Each row of a before or after table is a point. One or more steps were done to the points. Then noise was added and the rows were shuffled. The steps act on columns, c1 being the first. Write out the steps. A step turns or swaps two columns, mirrors them in a line or flattens them onto one, adds a multiple of one to another, or multiplies or shifts one. Angles are multiples of 10 degrees, from the lower column toward the higher: turns from -170 to 170, lines from 10 to 170 but not 90. Use the fewest steps. Two steps may share a column if one is a turn and the other turns, adds or multiplies; they go together, in the order done. Otherwise the lowest column goes first.
In the rows, 100 means zero.

Before, 14 rows:
| 118 |  36 |
|  99 |  57 |
|  87 | 109 |
|  58 | 107 |
|  95 |  32 |
|  82 |  66 |
| 121 |  65 |
|  61 |  72 |
|  93 | 112 |
|  61 | 149 |
| 162 |  38 |
| 132 |  75 |
|  58 |  49 |
| 143 | 165 |
After, 14 rows:
|  93 | 106 |
| 103 |  82 |
| 119 |  72 |
| 166 |  75 |
|  85 | 105 |
|  58 |  80 |
|  82 |  89 |
|  95 |  74 |
|  59 | 102 |
| 135 |  90 |
|  61 |  92 |
| 121 |  84 |
|  60 | 119 |
| 146 | 127 |
Steps: multiply c2 by 0.4

Before, 10 rows:
|  91 | 119 |  93 | 111 |
| 101 | 120 | 118 | 133 |
|  85 |  96 | 111 | 118 |
| 101 | 115 | 124 |  73 |
| 111 |  78 | 109 | 130 |
|  88 |  91 |  97 | 102 |
|  99 |  98 |  38 |  49 |
| 122 | 134 | 103 |  77 |
|  86 |  90 |   5 | 103 |
|  96 | 114 | 114 |  53 |
After (10 x 4):
| 107 | 114 | 114 |  53 |
|  97 |  99 |  39 |  49 |
|  81 |  90 |   6 | 103 |
| 115 | 120 | 118 | 135 |
| 111 | 115 | 124 |  73 |
|  96 |  77 | 109 | 131 |
| 103 | 119 |  93 | 111 |
|  83 |  96 | 110 | 118 |
|  81 |  92 |  97 | 102 |
| 145 | 134 | 103 |  78 |
Steps: add 0.7 times c2 to c1

Before:
| 146 |  73 |  55 | 129 | 127 | 112 |
| 104 | 100 | 118 | 125 | 135 | 109 |
|  91 |  92 |  75 |  72 |  64 | 126 |
|  86 |  82 |  93 |  61 | 107 |  79 |
| 105 |  69 |  71 | 103 |  78 |  74 |
|  88 | 133 |  62 |  79 | 107 | 166 |
|  87 | 115 |  91 |  85 |  83 |  73 |
|  78 |  65 |  67 | 101 | 154 |  85 |
|  89 |  96 |  74 | 101 | 125 | 103 |
| 117 | 113 |  58 | 109 | 174 | 120 |
|  77 |  79 |  83 |  77 |  43 | 117 |
| 171 |  68 |  89 |  88 |  46 | 154 |
| 195 |  67 |  64 | 112 |  64 |  90 |
After (13 x 6):
|  90 |  95 |  74 | 101 | 124 | 103 |
|  77 |  79 |  83 | 100 |  44 | 117 |
|  87 | 115 |  91 | 100 |  83 |  73 |
| 172 |  67 |  89 | 100 |  45 | 154 |
|  92 |  92 |  75 | 100 |  64 | 125 |
|  88 | 132 |  62 | 100 | 107 | 165 |
| 103 | 100 | 119 |  99 | 135 | 108 |
|  86 |  81 |  93 | 100 | 107 |  79 |
|  78 |  66 |  67 | 100 | 154 |  86 |
| 145 |  72 |  55 | 100 | 128 | 112 |
| 106 |  70 |  70 | 100 |  78 |  74 |
| 196 |  67 |  64 | 100 |  64 |  89 |
| 118 | 114 |  58 | 100 | 174 | 121 |
Steps: multiply c4 by 0
